Each row is a point. The last column is the point's height on a tilted bowl or saddle (a function of degree 2), plus a little noise. Along how many of its main directions does it bend up, bend down or stay straight?

Points (11 x 3)
[[ 4.2  4.5 -7.6]
 [-4.4  1.5 -1.1]
 [-1.1 -3.6  3.2]
 [-2.1 -5.5  0.6]
 [ 3.0  0.0  0.1]
 [ 2.6  0.5  0.5]
 [-5.5 -5.7 -4.2]
 [-2.3  0.7  2.3]
 [-0.1 -1.7  3.8]
 [ 2.1  2.5 -0.5]
 [ 3.3  0.1 -0.7]]
Directions: 0 up, 2 down, 0 straight

Points (11 x 3)
[[ 0.6  3.6  3.5]
 [ 0.1  1.5  1.7]
 [ 3.0 -4.8  2.4]
 [ 4.9 -2.2  2.2]
 [ 1.7 -3.4  1.1]
 [-2.8 -1.0  2.8]
 [ 1.0 -0.6  0.6]
 [ 6.5 -4.9  5.4]
 [-1.0  3.1  3.5]
 [-2.9  3.4  5.1]
 [-0.5 -4.4  2.6]]
Directions: 2 up, 0 down, 0 straight

Points (15 x 4)
[[ 6.1  1.6  0.6  5.3]
 [-1.8  3.0  1.0  1.1]
 [-4.1 -1.0 -3.6 -0.1]
 [-2.8 -0.6 -3.4  0.0]
 [-0.4 -3.1  3.4 -2.1]
 [ 2.6 -3.7 -0.9  0.1]
 [ 0.5  6.9 -5.0 10.0]
 [-4.4 -0.7  1.0 -1.7]
 [-2.2 -3.4  2.4 -2.7]
 [-5.2 -0.7 -2.8 -0.3]
 [-2.1 -2.6 -4.0 -0.5]
 [ 0.4 -4.8  5.9 -0.8]
 [-2.4 -0.5 -4.2  0.6]
 [-1.2 -1.0 -4.0  0.5]
 [ 1.3  2.9  2.6  1.9]]
Directions: 3 up, 0 down, 0 straight

Points (25 x 5)
[[-0.9 -3.7 -0.9 -6.3  4.2]
 [-5.8 -1.7 -3.7  6.5  6.8]
 [-3.2  2.1 -0.8  2.2  0.7]
 [-3.7  0.7 -0.7 -1.7  1.1]
 [-2.9  3.1  2.0  2.7 -0.3]
 [ 0.7  1.9 -1.4  3.2  0.4]
 [ 2.2 -0.3 -5.0  0.5 -0.7]
 [-1.3 -1.8  1.3 -5.3  3.3]
 [-5.6 -0.8  2.7 -3.0  3.3]
 [ 6.8  5.5  6.5  0.1  5.6]
 [-3.8 -6.8 -1.4 -0.6  6.6]
 [-1.0 -3.7  2.0  0.7  1.5]
 [-2.8 -0.4  0.5  1.7  0.3]
 [ 1.7  2.7 -0.8 -0.5 -0.7]
 [-4.1 -0.5 -2.7 -3.5  2.2]
 [-1.3  1.2 -5.4 -4.9 -1.8]
 [ 2.3  4.4 -3.7 -1.3 -1.8]
 [ 1.1 -2.3 -6.9  7.5  7.8]
 [-3.1  3.1 -2.0 -3.2  0.9]
 [-0.5 -0.7  2.1 -0.3  0.2]
 [ 0.8 -0.9  1.2 -2.2  0.8]
 [ 0.9  0.6  2.9  2.3 -0.6]
 [-2.4  6.6 -0.2  3.2  2.5]
 [-0.5  4.7 -2.4 -3.4 -0.9]
 [-2.2  1.6  2.2 -1.2  0.2]]
Directions: 3 up, 1 down, 0 straight
